Each row of a before or after table is a point. One or more steps were done to the points. Then noise was added and the rows were shuffled. The steps act on columns, c1 being the first. Write out the steps. A step turns or swaps two columns, mirrors them in a line or flattens them onto one, adds a multiple of one to another, or multiplies or shifts one. Angles are multiples of 10 degrees, from the lower column toward the higher: turns from -170 to 170, lines from 10 to 170 but not 90. Use the fewest steps. Two steps may share a column if one is a turn and the other turns, adds or multiplies; they go together, in the order done. Otherwise the lowest column goes first.
In the rows, 128 means zero.

Before (14 x 3):
[[158  99 111]
 [105 124 145]
 [134 103  94]
 [ 85 123  77]
 [132 113 134]
 [147 151 106]
 [105 150  90]
 [ 94 152  97]
 [169  87 142]
 [125 166 117]
 [156 127  92]
 [121 119  96]
 [199 150 139]
 [164 147 123]]
After (14 x 3):
[[157  99 120]
 [132 113 135]
 [105 149  83]
 [199 150 160]
 [155 127 100]
 [163 148 134]
 [105 125 138]
 [124 165 115]
 [ 86 124  63]
 [120 119  92]
 [169  86 156]
 [ 93 152  89]
 [148 152 112]
 [133 103  95]]
Steps: add 0.3 times c1 to c3

Before (8 x 6):
[[137 131 188 133 165 131]
 [131 142 130  86 147 146]
 [ 83 129 122 122 151 148]
 [ 59 116 128 134 156 143]
 [137  77 109 100 131 113]
 [ 91  83 138  79  91  91]
 [107 154 121 159 146 125]
 [136  85 161 153  81 117]]
After (8 x 6):
[[ 81 110 122 122 152 148]
 [136  63 161 152  83 117]
 [134 112 188 132 166 132]
 [133 121 132  88 148 146]
 [ 91  62 140  79  92  89]
 [106 138 121 160 147 124]
 [139  57 108  99 134 117]
 [ 59  94 131 133 154 143]]
Steps: shift c2 by -20

Before (10 x 8):
[[141 147 151 142 137  96 131 147]
 [145 102 114  98 134 140 130 130]
 [134 118  92 109 136 153 151 133]
 [ 89 145 124 131 105 111 107 138]
 [101 154 147 117 134 114 107 118]
 [112 148 148 134 104 129 101 141]
 [119 141 150 157 153 110 100 145]
 [106 126 125 144  99 100 107 120]
 [128 119 109 111 124 168 148 101]
 [161 137  93 131 123 115 113 132]]
After (10 x 8):
[[133 140 149 116 152  74 100  95]
 [143 102 113 152 134 163 130 146]
 [169 137  93 129 122  89 113 124]
 [139 148 151 130 137  33 129 106]
 [117 126 125 111  99  43 107 124]
 [111 154 147 129 134  85 107 142]
 [118 119 110 124 123 248 148 159]
 [100 146 124 132 105  77 107 119]
 [125 148 147 131 103 131 101 115]
 [122 119  93 146 136 204 151 136]]
Steps: add -0.5 times c7 to c1; turn c4 and c8 by -140 degrees; multiply c6 by 3

Before (10 x 9):
[[ 95 147  89 110 130 149 113 124 153]
 [118 118 122 134 147 146  83 117 169]
 [144 148 177  99 167 132 130 106 144]
 [147 166 122 133 152 166 101 135 159]
 [135  82 154 181 107 101 169 193 129]
 [114 141 155 135 203 150 141 103 124]
 [ 99 146 132 154  98 153  90 134 139]
 [141 115 165 100 184 180 140 105 111]
 [109 142 142 105 175 150  93 144 126]
 [153  91 136 179 112  89 141 160  89]]
After (10 x 9):
[[145  85 149 103 158 141  93 145 127]
 [104 132  91 180  86 135 140 159  90]
 [120 132 101 180  79 154 167 194 128]
 [116  72 180 100 136 163 140 105 111]
 [111  99 132 100 161 176 131 106 144]
 [109 117 165 133 170 121 100 135 159]
 [165 134 148 110 147  88 112 125 153]
 [141  60 153 135 166 155 141 102 122]
 [138 106 146 133 126 122  86 116 166]
 [158 162 153 155 134 131  90 132 137]]
Steps: multiply c1 by -1; turn c2 and c5 by 70 degrees; swap c3 and c6

Before (14 x 12):
[[135 139 113 105  53 137 102 102  79  93  89 132]
 [124 123 156 177 135  99 138  89 100 142 149 156]
 [125 171 133  94  69 123 128 117  83 147  69 135]
 [169  94 105 123 133 169 156  66 102 153 119 143]
 [ 81 128 143 111 156 104 161  96  92 119 154 143]
 [129 141 122 150 145  95 147  93  70 135 133 108]
 [165  72 117 108 146 137 134 104 140 157 139 120]
 [134  84 102 127 175 129 126  76 124 138  93 146]
 [152 109 146 104  54 150 149  94 111 104  51 110]
 [124 172 134 151 163  84 158 111 100  99 144 146]
 [ 88 145 132 166 140 119 146 122  87 127 135 116]
 [101 143 102 159 131 107 167 117 113 117 134 154]
 [146 120 125 120  83 129 140 144  55  99  64 156]
 [120 153 147 149 161 141 134 110 100 120 137 139]]
After (14 x 12):
[[168  73 120 109 146 136 119 106 119 108 137 105]
 [ 86 144 131 161 141 117 126 122 172 116 134 135]
 [171  93 102 125 130 172 106  66 162 136 120  99]
 [127 138 124 149 143  94 130  93 191 105 135 127]
 [133  85  99 128 175 127 134  77 128 142  94 112]
 [124 171 137 148 161  80 106 111 167 158 145 149]
 [120 119 157 179 133 100 132  94 159 148 148 106]
 [121 156 144 148 163 144 132 111 159 142 140 129]
 [153 110 147 106  52 150 114  96 154 118  51 157]
 [133 144 112 103  54 133 169 104 165 148  85 163]
 [124 172 137  96  67 120 142 115 168 131  69 107]
 [ 81 125 142 108 154 107 107  96 176 142 152 131]
 [145 121 123 123  84 129 144 143 201 165  67 149]
 [102 146 101 158 132 105  97 117 155 157 136 127]]
Steps: turn c7 and c9 by 160 degrees; turn c10 and c12 by -110 degrees

Before (8 x 14):
[[167 134 127  89  86 170 145  68 144 109 113 144 107 140]
 [128 183 130 133 167 101 111 127 150 116 132 152 179 181]
 [194 109 125 101 126 152 120 147  80 159 110 150 131 129]
 [117 161 104 121 163 149 111 107  85 139 124 132 108 168]
 [148 175 167 158  82 146 109 101 120 112 125 127 112 117]
 [ 99 110 167 151 164 165  82 116 113 139 139 110 136 130]
 [147  94 149  89 110  85 106 121 135  69 153 117 141 107]
 [149 124  75 107  90 105 163 155 112 128 199 110 180 132]]
After (8 x 14):
[[148  93 150 141 111 131 106 122 136  69 152 174  89 107]
 [101 109 167 136 164 152  81 117 112 138 140  95 151 131]
 [167 134 126 107  86 120 145  68 144 109 113  83  89 140]
 [117 161 103 109 161 128 111 106  85 139 122 107 121 168]
 [149 175 168 112  83 132 109 101 120 113 126 109 157 116]
 [195 109 124 130 126 110 120 147  80 157 110 101 101 130]
 [149 124  75 178  90 143 163 155 113 128 199 153 107 132]
 [128 182 130 180 167 100 111 127 150 116 133 152 134 182]]
Steps: swap c4 and c13; mirror c6 and c12 in the line at 140 degrees

Before (14 x 18):
[[ 95  81 144 131 139 168 136 122  94 140  95 164  88 131 134 179 114 119]
 [ 92  73 140 142 141 137  71 132  77  89 133 147 114 130 135 153  98 156]
 [110  70 125 155 159 121 139 107 108 157 105 106  91 131  86 155 160 102]
 [166 139 166 151 154  86 100 121 131  95 146 159  97  91  87 161  98 120]
 [109 135 200 159 119 146  96  76  93 133 121 128 109 124 150 155 157  57]
 [134 154 150 172 159 149 156 138 100 108 149 138  85 114 127 104  79 151]
 [ 87 147 118 156 159 158  62  91 145 131 121 145 150 202 138 138 131 129]
 [ 91 138 185 128 199 146 105 143 127 139 133 152  85 118 145 120 128 124]
 [140 103 142 101 121  94 113 143 126 120 150 146 119 153 136 156 171  86]
 [153 121  83 137 142 145  83 150  59 137 141 148  96 113 120  79 137 149]
 [142 157  92 113 143 107 132 108  96 144 140 139 113 195 162 134 130 204]
 [149 180 136 116 109 137 140 126 123 137 112 108 129 138 145 140 166 157]
 [153 149 179 132  85 134 106  90 102 135  74 141 131 123 122  68 108 167]
 [147 110 155 121 156 105 101 102 135 159 136 121 122 140 180 164 104  93]]
After (14 x 18):
[[109 135 199 160 126 145  96  75  93 118 119 127 110 137 110 103 157  57]
 [153 121  83 136 148 146  83 150  59 127 140 148  97 123  81 178 137 149]
 [142 156  92 114  79 107 131 108  95 111 140 140 113  81 122 125 130 203]
 [139 102 143 100 103  95 112 144 127 132 152 145 119 121  96  99 172  86]
 [ 95  82 144 129 130 167 135 121  95 108  95 163  89 117  93  81 115 119]
 [153 149 179 132 111 135 105  89 102 131  75 142 130 167  83 188 107 167]
 [110  69 125 155 141 120 139 108 109  94 104 106  92 101  45 106 160 102]
 [148 179 135 117 111 136 140 125 124 117 112 109 129 138 104 118 165 156]
 [ 93  73 139 142 131 138  71 134  76 162 133 147 114 116  95  95  98 156]
 [ 92 137 186 127 173 145 104 144 126 118 132 151  86  72 106 138 129 123]
 [ 87 147 119 156  80 159  64  91 146 123 121 143 150  65  99 119 131 129]
 [147 109 154 121 131 104 100 103 134  90 136 120 123  98 140  99 104  93]
 [165 139 165 152 173  86  99 121 132 154 147 158  97 125  49  90  97 119]
 [134 155 150 172 156 150 156 137 100 152 149 138  86 108  87 146  80 151]]
Steps: mirror c5 and c14 in the line at 150 degrees; turn c10 and c16 by 170 degrees; shift c15 by -40

Before (14 x 24):
[[134 101 109 149  82 111 115 136  89 148 121 111 102 125 190 124 123 150
  151 159 135 193  78 156]
 [ 95 164 130  99 172 142  87  83 139 159  73 103 143 137 122 145 120 135
  144 130  86  79 140 165]
 [107 160 136 111 155 161  95 120 152 156  66 116 157 112 119 132 103 163
  119 135 122 127 174 108]
 [147 125 155 108  81  61 115 165 112 130 122 111 124 107 180 121 113 116
  176 133 103 156 113 123]
 [158 164 102 131  68 123 110 155  99  88 109 155  99 127 184  78 135 135
  160 140 123 160 106 161]
 [146 108  86  89  48 120 112 173  97 136 137 127 106 131 187 117 150 105
  166 128 152 139 135 141]
 [107 116 151  77 152 139 149 117 106 145  80 132 136 128 146 100 129 164
  134 123 115 113 122 136]
 [116 163 102 116 140 124 132 154 131 156  68 130 114 125  60 145  99 151
  119 112 103  96 126 136]
 [164 123 150 119  82  99  75 150  95 151 120 113 139 159 182  94 137 139
  132 119 145 123  91 128]
 [136 112 131 140  92  87 100 145 115 169 139 166 116 131 174  81 143 134
  180 186 134 146 105 135]
 [ 95 151 105  91 174 125  97 110 142 148  62 120 170 136  98 113  89 120
  165  92 132 121 113 117]
 [106 152 143  67 116 138  94 109  86 167 109 106 143 120  91  98  73 117
  130 123  98 124 134 122]
 [ 96 151 154 127 144 162 121 105 147 136  89 101 134  97 114 113 104 127
  143 127 156  76 119 144]
 [ 59 141 123 111 153 135  93 111 153 145 101 145 183  88 106 139 112 154
  103 118  85  96 102 126]]
After (14 x 24):
[[129 116 119  78 150 143 149 116 106 146  79 132 112 126 145 100 129 165
  133 124 114 113 124 134]
 [111 122 114 120  82  90  76 151  93 152 120 112 115 128 183  95 138 139
  132 117 144 122 127 128]
 [ 72 151 119  68 117 140  96 110  87 166 109 105 123 127  91  98  72 119
  130 123  98 125 126 121]
 [ 23 140 184 111 153 136  93 111 153 146 102 146 161  91 108 139 111 152
  102 117  84  97  98 125]
 [ 90 151 130 126 144 173 120 106 149 136  88 101 108 106 115 113 102 126
  144 127 156  78 110 144]
 [133 127 133 107  80  41 115 165 111 130 123 109 103 108 181 122 113 115
  176 132 103 156 110 122]
 [140 163  41 130  69 120 109 155  99  88 110 156 135 115 184  79 134 136
  161 139 123 159 118 163]
 [121 163 119 117 139 122 132 155 131 157  67 131 143 126  60 146  99 153
  119 112 104  96 125 135]
 [122 102  93 146  80 107 115 137  88 147 122 113 133 101 190 125 123 149
  151 160 137 193 107 156]
 [ 64 151 137  91 173 123  97 110 142 148  62 119 171 125  98 114  88 121
  165  92 132 121 125 116]
 [130 109  76  88  47 118 113 173  94 136 136 128 153 133 186 119 149 103
  164 128 153 139 133 141]
 [ 74 160 163 111 154 172  94 121 154 157  67 117 135 142 117 132 103 163
  119 134 120 128 140 107]
 [108 113  72 140  93  76 103 144 117 169 140 167 120 115 175  81 143 132
  179 186 132 145 120 135]
 [ 53 163 159 100 172 146  88  83 139 158  72 103 134 140 120 146 119 135
  146 129  85  80 136 167]]
Steps: add 1 times c7 to c1; turn c3 and c13 by -60 degrees; add 1 times c16 to c3; multiply c6 by 1.3; flatten c14 and c23 onto the line at 40 degrees

Before (11 x 32):
[[ 99 127 173 124 103 140 144 106  95 112 124 133 103 135 122 134 147 154
   85 133 148  93 194 134 184 150  91  97 115 104 100  84]
 [112 134 163 150  94 143 139 133 101 103 148 149 116 137 118 110 107 116
  139 134 149 142 167 124 158 111 110 110 117  93 157 104]
 [155 191 100 147 110 102  97  82 104 155 124 131 127 132 121 136 145 163
  119 112 153  98 134 146 140 118 129 125 144 136 154 205]
 [115 130 182 120 135  85 102  96 171 114 164 143  98 119 142 152 119 125
  113 135 144 118 110 119 138 134 140 129 142 143 127 147]
 [120 117 108 124  95  87  99  95 190 140 123 152 138  56 141 119 106 151
  136 168 134 146 157 113 153 126 122  85 136  42 149 104]
 [116 124 106 131  98 146 159 148 106 105 172 150 110  98 129 101 113 231
   69 161 154  84 106 131 160 124 143 145 145 143 156 188]
 [205 123 183 117 122 189 101 122 103 107 129 149 161 128 156 131 123 131
   92 128 127 114 105 139 146 140  76 146  87 143  93 103]
 [131 124 165 148 141  80 115 155  93 129 123 129 149 123 133 101 111 129
  138 138 104 116 115 117 138 144  98 104 150 133 136 103]
 [100 165 125 143 235 111 133 204 154 191 123 143 108  71 166 101 114 130
  119 107 147 115 115 139 137 131 131 143  95 111 136 100]
 [187 112  85 136 103 101 122  82 235 114 152  93 106 118 129 140 179 137
  141 115 142  89 185 115 163 195 137 148  55 107 157 112]
 [177 154 164 124 213 112 114  87 104 118 176 104 137 117 128 127 130 145
  136 112 149  88  99 148 142 112  94 130 128 129 148 124]]
After (11 x 32):
[[187 112  84 136 103 120 122  82   7 113 152  93 106 118 128 139 178 137
  132 158 143  89 185 115 163 167 137 147  56 106 158 112]
 [120 118 108 125  97 175  99  95  91 140 122 151 139  56 140 119 106 152
  130 161 134 147 158 112 154 177 121  85 135  43 149 103]
 [130 124 164 148 141 146 116 155 137 129 123 129 149 124 134 101 111 129
  131 174 105 115 116 118 138  92  98 104 150 133 136 103]
 [155 191 100 147 111 116  98  81 151 154 123 131 126 132 122 135 144 164
  123 157 153  98 134 145 140 116 130 126 143 136 155 206]
 [117 125 106 132  97 156 160 149 145 105 171 151 109  97 129 101 112 231
  104 105 155  84 106 131 160 114 142 144 145 143 156 187]
 [ 99 127 173 124 103 132 145 107 132 112 123 132 105 136 122 132 147 154
  110 116 149  94 194 132 182  88  92  97 114 103 101  83]
 [112 133 163 150  95 131 139 132 157 102 148 150 116 136 118 111 106 114
  132 113 149 143 168 124 158 118 110 111 117  94 157 104]
 [100 167 125 142 236 110 132 204 109 191 123 144 109  71 164 101 114 131
  124 149 148 116 115 139 137 147 131 143  95 112 137 100]
 [204 122 182 117 121 119 100 122 135 108 130 148 160 128 157 131 121 131
  114  68 128 114 104 139 146 102  76 146  87 142  94 103]
 [178 155 164 124 213 115 114  88 155 119 176 103 137 116 127 128 131 144
  133 146 148  89  99 148 141 119  94 130 129 129 147 123]
 [115 130 182 119 136 142 101  97  97 113 164 142  98 119 143 152 119 125
  121 170 144 118 110 120 137 156 141 130 142 143 128 147]]
Steps: turn c6 and c20 by -100 degrees; turn c9 and c26 by 130 degrees; multiply c19 by 0.4

Before (8 x 48):
[[ 97 124  92 165 131  75 101 147 133 139 154 126 109 151 168 152 101 123
  108  87 109 162  95 167 124 119  83 132 119 131 193 134 143 113  93 178
  121 138 135 192 110 100 190 176 173 144 171 151]
 [125 164 101 111 101 126 133  83 137 161 142 149 172 145 136 133 176  88
  112  56 162 104 138 111 127 129 136  89 161 101 163 141 154 135 121 115
  178  72  77 129  98 129 137 113 108 116 128 159]
 [112 163 110 107 151 115 105 124 161 132 154 121 132 125 132 161 102 132
  162 107 146  97 175 152 140 150 100 136 163 117 125 139 112 161 106 154
  147 148 148 133  84  85 106 161 131 129  98 104]
 [139 106 136 104 130 149 112 108 130  70 135 137 113 111 153 141 102 127
  159  68 104 108 158 156 111 129  97  91 135 154 118 124 171  87  84 138
  130 129 128 148 134 125 103 150 174 138  97 102]
 [103 138 129 108  75 137  95 100  46 130 114 116 131 101 162 167 123 110
  151 156 145 133 132 137 149 160 132 115 103 144 169  72 146 123 136 119
  127 106 129 101 127 114  98 146 113  82 130 101]
 [146 117 125 162 127 180  82 149  83 162  97  98 179 144 127 196 131 122
  133  88 137 150 199 157 111  67 167 129 111 115 124  73 106 112 138  77
   89 140 104 151 137 116  93 180  78 139 157  92]
 [119 161 107  93 123 117 145 180 144 141 138 165 130 119 101 115 143 144
  115 155 129 173 160 160 143  70  86 144 139 152 173 188 133 135  97 171
  151 121 102 126 156 157 103 110 138 168 122 106]
 [140 143 123 130 112  53 147 114 134 176  82  82 184 116 143  96  95  90
  152 127  42 147 147 151  59 131 119  98 143  91 120  78 157 157 151 138
  146 127 115 114 104 161 105 144 112 135 117 145]]
After (8 x 48):
[[121 162 109  94 123 117 145 180 143 141 138 166 129 119 101 114 142 143
  114 156 127 172 160 158 144  71  88 142 140 153 173 188 132 136  97 170
  151 119 102 126 159 158 103 111 139 167 119 104]
 [104 138 130 107  73 137  94 101  46 130 113 115 131 101 162 166 124 109
  152 156 145 134 132 135 149 159 131 117 103 144 170  71 148 123 136 117
  127 106 131 102 127 114  99 146 111  82 134 102]
 [145 120 125 161 128 179  86 150  83 162  96  98 179 143 127 196 133 122
  131  88 137 150 199 158 111  68 166 131 113 115 123  74 106 112 139  80
   89 140 103 150 136 116  94 174  79 137 167  92]
 [125 164 100 110 100 126 133  83 136 162 143 149 174 144 135 133 177  90
  112  58 161 105 139 111 124 130 136  89 160 102 164 140 153 134 123 115
  178  73  77 130  99 127 137 115 107 115 124 158]
 [ 97 124  95 166 132  74 100 147 132 138 155 126 107 150 169 154 102 122
  108  88 111 161  93 165 124 120  84 134 118 131 193 134 146 112  93 177
  120 138 135 193 110  99 189 165 171 144 178 151]
 [140 105 134 105 130 149 113 107 128  67 136 138 113 112 153 142 103 128
  159  69 103 108 160 158 111 128  95  93 135 152 117 123 173  88  84 138
  130 131 126 150 134 126 104 155 174 137 102 101]
 [141 143 122 129 114  52 146 115 134 176  85  81 185 116 144  99  94  91
  152 128  44 146 147 151  59 131 118 100 143  91 121  76 157 156 149 136
  144 126 115 114 104 160 105 147 110 134 120 144]
 [114 164 110 106 151 113 103 124 160 130 156 120 133 126 132 159 102 133
  162 106 146  96 177 153 138 147 102 137 164 118 125 138 113 162 107 154
  145 148 149 133  83  85 105 166 131 129 104 103]]
Steps: turn c44 and c47 by 10 degrees
